Each row is a point. The last column is the point's height on a tilted bowl or saddle (a function of degree 2), plus a little noise. Count its main directions that bend up, bend down and stay straight.

Points (12 x 3):
0:  .76 -.68 -.71
1: -.08 -.08 -.18
2: -.17  .20 -.24
3: -.23  .14 -.23
4:  .78 -.15 -.51
5: -.25 -.33 -.23
6: -.51 -.14 -.25
7: -.20 -.03 -.19
8:  .66  .51 -.57
9:  .18  .02 -.21
10:  .02 -.19 -.20
11:  .66  .75 -.74
Directions: 0 up, 2 down, 0 straight

Points, 11 rows:
0:  .21 -.48 -.37
1: -.24 -.28 -.34
2:  .07  .58  .21
3: -.28  .25  .10
4:  .14 -.10 -.36
5: -.21 -.44 -.40
6: -.16  .39  .17
7:  .22 -.43 -.37
8: -.84  .40  .94
9:  .32 -.89 -.13
10:  .63  .09 -.34
Directions: 1 up, 0 down, 1 straight

Points:
0: -.41 -.88 -.50  .12
1:  .18  .15  .02  .19
2: -.59  .65  .01  .47
3:  .81 -.33  .41 -.87
4: -.72  .13 -.20  .31
5:  .03 -.19 -.20  .05
6:  .03  .37 -.30  .24
7: -.75 -.42  .22  .77
8:  .79 -.42 -.23 -.56
9:  .24  .07  .04  .11
10: -.05 -.29 -.23  .06
11:  .57  .67 -.05  .51
12:  .56  .46 -.46  .34
13: -.25 -.50 -.07  .21
14:  .18 -.03 -.30  .05
Directions: 1 up, 1 down, 1 straight

Points:
0:  .60  .04  .14 -.49
1:  .07 -.06 -.20 -.10
2: -.17  .28 -.23 -.03
3: -.35 -.21  .01 -.18
4:  .49  .30  .52 -.56
5: -.26  .10  .10  .07
6:  .48  .13 -.01 -.30
7:  .19  .03  .05 -.05
8:  .69 -.32 -.05 -.83
9: -.58  .05  .31 -.13
10:  .01  .23  .18  .07
11: -.94 -.23  .05 -.79
12:  .47 -.39 -.06 -.62
13: -.18 -.27 -.13 -.22
14:  .16  .00  .56 -.30
Directions: 0 up, 3 down, 0 straight

Points:
0:  .46 -.24  .33 -.24 -.47
1: -.17  .07  .31  .38 -.03
2:  .42 -.51 -.03 -.16 -.44
3: -.72 -.46  .03 -.20  .22
4: -.49  .10  .16  .12  .10
5: -.22  .11  .02 -.36  .07
6:  .40  .29  .27  .18 -.07
7:  .04  .82 -.25  .83  .34
8: -.20  .34 -.73  .23 -.04
9:  .56 -.38 -.39  .21 -.58
10:  .13  .61  .16 -.09  .18
11:  .07 -.85 -.04 -.48 -.12
12:  .57  .07  .42 -.11 -.44
13:  .45 -.93 -.40  .50 -.94
14:  .15  .03 -.11 -.68 -.25
15: -.37  .40  .11 -.02  .18
16: -.25  .35  .29  .23  .12
17:  .06 -.22  .48  .40 -.35
18: -.86 -.31  .54  .65 -.53
19:  .40  .76 -.20  .58  .33
20: -.23 -.27 -.35  .13  .01
21: -.08 -.10 -.49 -.79 -.23
22:  .64  .88 -.28 -.57 -.30
23: -.22 -.21  .51  .06 -.13
Directions: 1 up, 3 down, 0 straight

Points:
0: -.14  .06  .22 -.15 -.21
1: -.45  .01 -.03  .11 -.31
2:  .48  .58  .17 -.37 -.34
3:  .27 -.56 -.67  .27 -.02
4:  .09 -.01  .50 -.09 -.13
5:  .32 -.25 -.22  .02 -.04
6: -.03 -.44  .61  .14 -.23
7: -.34  .79 -.11  .08  .17
8: -.44 -.15 -.70 -.21 -.38
9:  .62  .40 -.39  .05 -.34
10: -.05  .19  .36  .27 -.01
11:  .36  .46 -.18  .03 -.17
12:  .48 -.05 -.09 -.52 -.28
13: -.02 -.46  .18  .11 -.20
14: -.13  .18 -.94 -.18 -.19
15: -.11  .32 -.69 -.13 -.18
16:  .25  .55 -.28  .07 -.14
17:  .25  .83 -.29 -.21 -.21
18:  .57 -.04 -.13  .16 -.14
19:  .33 -.13 -.19  .34 -.17
20:  .11  .29  .04 -.08 -.10
21:  .94  .21 -.22  .78 -.94
22:  .24 -.22  .02 -.45 -.24
23: -.09 -.15  .20 -.31 -.34
24:  .31 -.12 -.27  .18 -.12
Directions: 1 up, 2 down, 1 straight

Points:
0:  .23 -.17  .01  .09  .01
1:  .24  .29 -.21  .22  .11
2:  .22 -.17 -.23  .38 -.01
3: -.43  .25 -.32 -.19  .61
4: -.27  .11  .00 -.16  .44
5:  .16 -.11 -.47 -.40  .13
6: -.20  .25 -.57  .44  .25
7: -.31  .06 -.33  .09  .29
8: -.41  .51 -.20  .06  .61
9: -.41  .36 -.84 -.38  .94
10:  .43  .24  .01 -.94  .50
11:  .42  .07  .14 -.20  .05
12:  .17 -.04  .14 -.29  .17
13: -.14 -.10  .17  .57  .29
14: -.10 -.64 -.08 -.01 -.02
15:  .35 -.20  .29  .37  .12
16: -.24  .19  .01 -.65  .78
17: -.39 -.28 -.11  .23  .20
18: -.46  .00  .03  .00  .44
19:  .52  .53  .20 -.42  .28
20: -.04 -.22  .03 -.24  .17
21:  .07 -.34 -.07  .15  .01
22:  .21  .22 -.14 -.01  .14
23:  .11 -.54  .63 -.15  .28
24:  .34  .65  .14 -.18  .35
25:  .16  .18  .02  .38  .15
Directions: 2 up, 0 down, 2 straight

Points (40 x 7):
0:  .08  .05 -.11 -.12 -.09  .10 -.06
1: -.14  .13  .30  .22  .19 -.13 -.13
2:  .03 -.50  .00 -.06  .14  .06 -.03
3: -.10  .18 -.16  .13 -.28 -.50 -.03
4:  .10  .17  .22  .30 -.31 -.24 -.05
5: -.30 -.04  .11 -.22 -.08  .35 -.11
6:  .29  .02  .31 -.06  .13  .21 -.22
7:  .18 -.03  .57 -.22 -.07 -.16 -.15
8: -.14 -.02  .09 -.04 -.03  .58 -.23
9:  .02 -.08 -.15  .04  .34 -.08 -.10
10:  .01 -.04  .13 -.47 -.06  .13 -.06
11: -.53 -.37  .41 -.23 -.04  .12 -.15
12:  .03 -.21 -.27  .48  .05  .02 -.04
13: -.24  .20 -.18  .16  .04  .30 -.21
14:  .05  .06  .13  .05  .24  .23 -.19
15:  .41  .00 -.14  .00 -.01  .00 -.17
16:  .42 -.06  .09 -.23 -.04 -.42 -.16
17:  .21 -.04  .00 -.04 -.13 -.13 -.04
18: -.78  .56  .18 -.06  .79 -.11 -.94
19: -.09 -.49 -.32 -.34 -.15 -.40  .07
20:  .01 -.10  .20  .13  .05 -.07 -.04
21:  .46 -.26 -.13  .15 -.18  .08 -.20
22: -.02 -.21 -.16  .38 -.05 -.19  .01
23:  .37 -.08  .13  .20 -.27 -.18 -.11
24:  .28  .12 -.01  .34  .41  .16 -.35
25: -.28  .23  .35  .59 -.04  .10 -.22
26: -.32  .82 -.14 -.33  .18 -.22 -.47
27:  .03  .09 -.12  .52  .19  .11 -.19
28: -.29  .24  .12 -.19 -.27  .06 -.07
29:  .28 -.41  .11 -.01 -.21 -.13 -.11
30: -.18  .13  .33 -.04  .00 -.32 -.07
31:  .08 -.26  .35 -.22 -.22  .02 -.08
32:  .09  .18  .16 -.30 -.43  .10 -.05
33:  .18  .57 -.06 -.23 -.09  .36 -.39
34: -.31  .04 -.09 -.32  .18 -.10 -.02
35: -.32 -.49 -.19  .24  .21  .06  .08
36:  .15  .13 -.25  .94  .15  .11 -.32
37: -.05 -.24  .15 -.05  .34  .24 -.15
38: -.42 -.40  .10 -.11  .27 -.39  .00
39: -.21  .29  .17 -.09  .02 -.34 -.09
Directions: 0 up, 4 down, 2 straight

Points, 39 rows:
0:  .42  .30 -.16  .31  .25 -.47  .03
1: -.04  .36 -.37  .22  .18 -.08 -.06
2: -.32  .25 -.74  .61  .68 -.41  .46
3:  .60  .27 -.04  .03  .16  .13 -.16
4: -.38  .33  .28 -.48 -.20  .75  .05
5: -.11  .10 -.06  .01 -.82 -.37  .07
6:  .15  .11 -.20  .27 -.06  .05 -.04
7: -.36  .33  .12 -.37 -.45 -.28 -.07
8:  .27  .14 -.03  .06  .48 -.35  .01
9:  .50  .56  .01 -.02  .45 -.44 -.10
10:  .49  .09  .60 -.04 -.10 -.20 -.10
11:  .08 -.37 -.66 -.08  .33 -.23  .49
12: -.34  .34  .46  .64  .03  .31 -.02
13: -.51 -.48  .18  .64 -.21 -.75  .44
14: -.33  .23  .21  .23 -.51 -.01 -.12
15:  .48 -.09 -.59 -.94 -.32  .24  .49
16: -.09  .43 -.14 -.25  .03 -.13 -.18
17: -.47  .32 -.15  .06  .17  .13 -.01
18:  .26 -.02 -.07 -.57 -.05 -.47  .13
19: -.08  .64 -.04 -.50 -.18 -.64 -.09
20:  .28 -.24 -.26  .02  .24  .08  .17
21: -.40  .01 -.33  .42 -.15  .15  .25
22:  .34  .17  .26 -.12 -.25  .06 -.18
23: -.27  .13  .25 -.35 -.19 -.21 -.09
24: -.23  .75  .18 -.12  .40  .06 -.22
25:  .31  .11  .08 -.37 -.29 -.34  .00
26: -.18 -.34  .13  .29 -.55 -.29  .13
27: -.29 -.22 -.63 -.23 -.34 -.37  .41
28: -.17  .14  .11 -.11  .32  .42 -.08
29:  .11 -.05 -.05  .87 -.25 -.37  .29
30: -.67  .21 -.23  .78 -.18 -.06  .37
31:  .22 -.02  .02 -.06  .02  .48 -.10
32: -.21 -.34 -.34 -.08  .33 -.30  .38
33: -.33 -.35 -.08  .82  .54  .86  .94
34: -.07  .44  .09  .67  .50  .10  .07
35:  .64  .00 -.14  .36 -.62  .29  .10
36:  .05 -.18  .12  .02  .42 -.01  .11
37:  .36  .14 -.54 -.18 -.15 -.44  .15
38: -.07 -.46  .23  .52  .22 -.23  .42
Directions: 4 up, 0 down, 2 straight

Points (69 x 9):
0:  .44 -.55 -.17 -.32  .05  .52 -.09  .30  .22
1:  .26  .31  .18  .07 -.53  .03  .20  .32 -.01
2: -.11  .07 -.04  .37  .00  .43  .85  .27  .30
3:  .16  .39 -.35 -.24  .16 -.04  .80 -.22  .09
4: -.27 -.32  .41  .23 -.50  .25 -.14  .36 -.08
5:  .46 -.04 -.08  .18  .05  .15 -.01 -.31  .08
6:  .52  .49 -.06  .34  .04  .23  .20  .37 -.20
7:  .05  .24  .02  .16  .59  .37 -.08 -.31 -.51
8: -.52  .04 -.42 -.37  .55  .64 -.11 -.16  .14
9:  .22 -.16  .21 -.13  .43  .87 -.07 -.17 -.15
10:  .15 -.20  .17 -.09 -.03  .33 -.33 -.26 -.05
11: -.10  .35 -.02 -.16  .06 -.12  .29  .17  .01
12: -.30  .60 -.32 -.09  .13 -.28  .18 -.26  .04
13:  .61  .28 -.10 -.09 -.26 -.26  .10  .24  .15
14: -.27 -.28 -.05 -.07 -.30  .40 -.37 -.04  .18
15: -.10 -.47  .24  .20  .06 -.41 -.11  .07 -.10
16:  .05 -.01 -.56  .17  .00  .01 -.21  .26 -.13
17: -.04  .08 -.39  .05  .08 -.19 -.20  .25 -.21
18:  .52  .21 -.20  .29 -.12 -.33 -.06 -.12  .06
19:  .34 -.15  .07 -.57  .03  .00 -.04  .01  .20
20:  .17 -.09 -.05  .32  .56  .00 -.22  .28 -.29
21: -.05 -.14  .26 -.80  .00  .00  .19  .41  .23
22: -.16  .35  .01  .27 -.32 -.10 -.05 -.14 -.07
23:  .27  .03  .65 -.40 -.42  .43  .09 -.04  .38
24: -.13  .32  .37 -.24 -.08 -.61  .29  .05  .33
25: -.25  .04 -.31 -.37  .27  .01  .29  .13 -.02
26:  .15  .02 -.06 -.14  .06 -.17 -.24 -.04 -.08
27:  .25  .34 -.05  .35  .36  .62 -.09 -.30 -.38
28: -.01 -.88 -.15  .25  .46 -.40 -.16  .43 -.48
29:  .10  .22 -.15 -.17  .71  .10  .23  .08 -.43
30:  .43  .24 -.33 -.22 -.54  .46 -.39  .47  .32
31:  .25 -.20  .00 -.09 -.30  .03 -.94 -.10 -.05
32:  .02 -.55  .27 -.34  .19  .03 -.25  .16 -.26
33: -.76  .45 -.03  .17 -.25 -.08  .12  .04  .19
34: -.17 -.04 -.32 -.12  .17  .41 -.04  .12  .05
35:  .28 -.19 -.11 -.13 -.02  .39 -.33 -.22  .10
36: -.07 -.12  .46 -.31 -.22  .15 -.25  .07  .06
37:  .23  .05  .15 -.18  .00 -.32  .52 -.29  .34
38:  .15 -.33 -.13 -.27 -.18 -.17  .12  .11  .06
39:  .43  .50 -.39  .21  .12  .34  .01 -.47 -.28
40:  .23  .02  .26 -.37 -.23  .19  .35  .24  .30
41:  .27 -.07 -.57 -.33  .10  .56 -.48  .09  .22
42: -.37 -.11 -.27  .59  .10  .44 -.03 -.13  .39
43: -.27  .10 -.12 -.02  .67  .19  .02  .11 -.33
44:  .28  .06  .14 -.25 -.20 -.03  .18 -.13  .26
45: -.10  .24 -.24 -.33 -.09 -.22 -.06 -.10  .11
46: -.02 -.63  .08  .05  .09  .22  .04  .60 -.13
47: -.13 -.27 -.32 -.15  .06  .22 -.28 -.07  .03
48: -.15 -.13 -.07  .18  .09  .28 -.06 -.29  .07
49: -.15 -.32  .39  .24 -.77  .11 -.75  .05 -.31
50: -.19  .39 -.08 -.13  .13  .01  .21  .09 -.03
51: -.38 -.37 -.08  .06 -.10  .08  .01  .42 -.09
52: -.17 -.21  .05 -.48  .26 -.17 -.05 -.24 -.08
53: -.02  .16  .27  .19  .38  .03  .02 -.44 -.31
54:  .10 -.56 -.06  .44 -.01 -.49 -.51  .14 -.13
55: -.02 -.25 -.17  .05 -.12  .55 -.57  .39  .15
56: -.21 -.13  .12  .26  .01  .06  .18 -.06  .16
57:  .24  .83 -.17 -.21  .68  .25 -.11 -.32 -.94
58: -.20 -.15  .09 -.07 -.19 -.08 -.04  .01  .05
59:  .12  .46 -.40  .37  .62 -.29  .32  .13 -.36
60:  .44  .03 -.22 -.10 -.18 -.37 -.19 -.09  .10
61:  .10  .03  .15 -.50  .01 -.38 -.01  .09  .16
62:  .09 -.19 -.19 -.38 -.11  .38 -.04  .07  .25
63:  .01  .24 -.15  .35  .03 -.01  .18  .30 -.08
64:  .17 -.05 -.46  .32  .16  .22  .31  .38 -.03
65:  .44 -.12  .02  .31 -.46 -.08  .08  .04  .28
66:  .41 -.35  .09 -.43 -.50  .28  .13 -.47  .56
67: -.32  .05  .10 -.24  .41  .33  .33 -.05  .07
68: -.39  .11  .57  .06 -.13  .08  .55  .58  .07
Directions: 3 up, 3 down, 2 straight

Points:
0:  .69 -.20 -.04  .20  .18 -.47 -.25  .67 -.94
1: -.15 -.25  .26 -.23 -.56 -.39 -.25  .42 -.15
2: -.04 -.25 -.20 -.02  .51  .46 -.03 -.30  .32
3: -.15 -.28 -.02 -.24 -.26 -.08  .22  .09  .14
4: -.54 -.38 -.24  .18 -.15  .41  .07  .22 -.10
5:  .07  .10 -.43 -.09  .53 -.31 -.31 -.22  .00
6:  .45  .60  .13  .13  .43  .29 -.19  .70 -.57
7:  .35 -.06  .12 -.13 -.24  .43 -.09  .32 -.10
8: -.10  .80 -.11  .16  .04 -.65 -.04 -.16 -.01
9: -.39 -.44  .05  .31  .57  .43 -.48 -.36  .07
10: -.52  .58 -.84  .50 -.01 -.23  .20 -.17 -.20
11: -.39  .65  .30  .15  .02 -.56 -.13  .24  .26
12: -.05 -.57  .30 -.21 -.36  .15  .03 -.24  .11
13:  .11 -.28  .49  .22 -.32 -.20 -.01 -.06  .11
14: -.17  .47 -.19  .24 -.10  .21 -.67 -.32  .10
15: -.34  .21  .42 -.28  .21 -.58  .25 -.15  .22
16:  .25 -.81  .03 -.59 -.11  .23  .58  .04  .35
17:  .33  .42 -.50 -.17 -.77 -.22  .17  .17 -.17
18:  .02 -.14 -.39  .22  .43  .29 -.94 -.27 -.07
19:  .04  .02 -.81  .35 -.24 -.30 -.43  .38 -.33
20:  .27 -.06  .20 -.47 -.41  .09 -.25 -.15 -.16
21: -.54 -.08  .61 -.43  .08 -.14  .37  .78 -.41
22: -.08  .24 -.20 -.44  .17 -.12  .06 -.35 -.01
23: -.41 -.14 -.34 -.20 -.28 -.50  .09  .02  .19
24: -.39  .20 -.11  .27  .01 -.73 -.43 -.17  .36
25:  .25 -.24  .07  .07 -.40  .21 -.40  .07 -.17
26:  .11  .23 -.66  .41 -.66 -.44  .46 -.37  .19
27:  .10 -.08  .45 -.69 -.22  .49 -.24  .09 -.09
28:  .43  .23  .04 -.08  .48  .06  .10  .24 -.32
29: -.07 -.52 -.30 -.22 -.27  .25  .24  .22  .20
30: -.29  .04 -.28 -.20 -.66  .30  .01  .01  .17
31: -.27  .36 -.32 -.07  .62 -.11  .01  .10 -.15
32: -.22 -.45  .21  .85  .10 -.60  .37 -.04  .72
33: -.51  .65  .25  .03  .05 -.39 -.09 -.08  .21
34: -.03  .42  .49  .32  .60 -.07 -.24  .43 -.04
35: -.30 -.34  .22  .07  .30 -.38  .68 -.06  .43
36:  .14  .20 -.06  .51 -.33  .09 -.14 -.26 -.02
37: -.01 -.46  .31 -.39  .09 -.07 -.17  .40 -.41
38: -.53 -.48 -.51 -.32 -.32  .60  .29 -.02  .29
39: -.13 -.12  .69 -.35 -.48  .27  .17 -.01  .05
40: -.20  .01 -.29  .11 -.40  .31  .04 -.44  .23
41: -.02 -.11 -.05 -.09 -.28 -.26 -.65  .32 -.46
42:  .12 -.31 -.01 -.17 -.41 -.40  .49 -.32  .36
43: -.36  .51  .06  .45 -.22  .11 -.02 -.27  .07
44: -.32 -.28  .48  .27 -.05  .55 -.71 -.17 -.41
45:  .10  .06  .55 -.37 -.15 -.18  .21 -.12  .00
46: -.13  .15 -.01 -.23 -.03 -.05 -.26 -.22  .04
47:  .69 -.06  .61 -.62 -.09  .05 -.33 -.11 -.60
48:  .27 -.20 -.61 -.16  .15 -.22  .35 -.21  .13
49: -.04  .08  .34  .06  .15 -.11  .04 -.10  .12
50:  .08 -.53  .19 -.06 -.58 -.08  .24 -.27  .32
51: -.25 -.01  .14  .19 -.48 -.74  .08 -.02  .55
52:  .36 -.71  .38  .39  .64 -.31 -.33 -.16 -.30
53: -.07 -.27  .24 -.04 -.30 -.32  .30 -.37  .32
54:  .34  .06  .37  .10  .18 -.18  .31  .01  .01
55: -.24  .02  .45  .02  .54  .12 -.03 -.34  .26
56: -.30 -.64  .24  .03  .00 -.17  .32 -.35  .42
57: -.17 -.51  .04  .05 -.28 -.62 -.36 -.02  .16
58: -.47 -.06 -.33  .19  .68 -.04  .23  .36 -.25
59:  .26  .58 -.56 -.02 -.07  .24 -.28  .14 -.26
60:  .03  .34  .35  .27 -.50 -.12 -.53  .14 -.02
61: -.18  .31 -.39 -.31 -.09  .35 -.60  .24 -.21
62:  .41  .14  .16  .14 -.07  .56 -.44  .09 -.16
63:  .21 -.10 -.13  .28  .12  .32 -.33  .25 -.32
64: -.38 -.74  .69 -.60  .60  .41 -.48 -.14 -.32
65: -.12  .41  .12  .01 -.24 -.27  .44  .30  .01
Directions: 3 up, 4 down, 1 straight
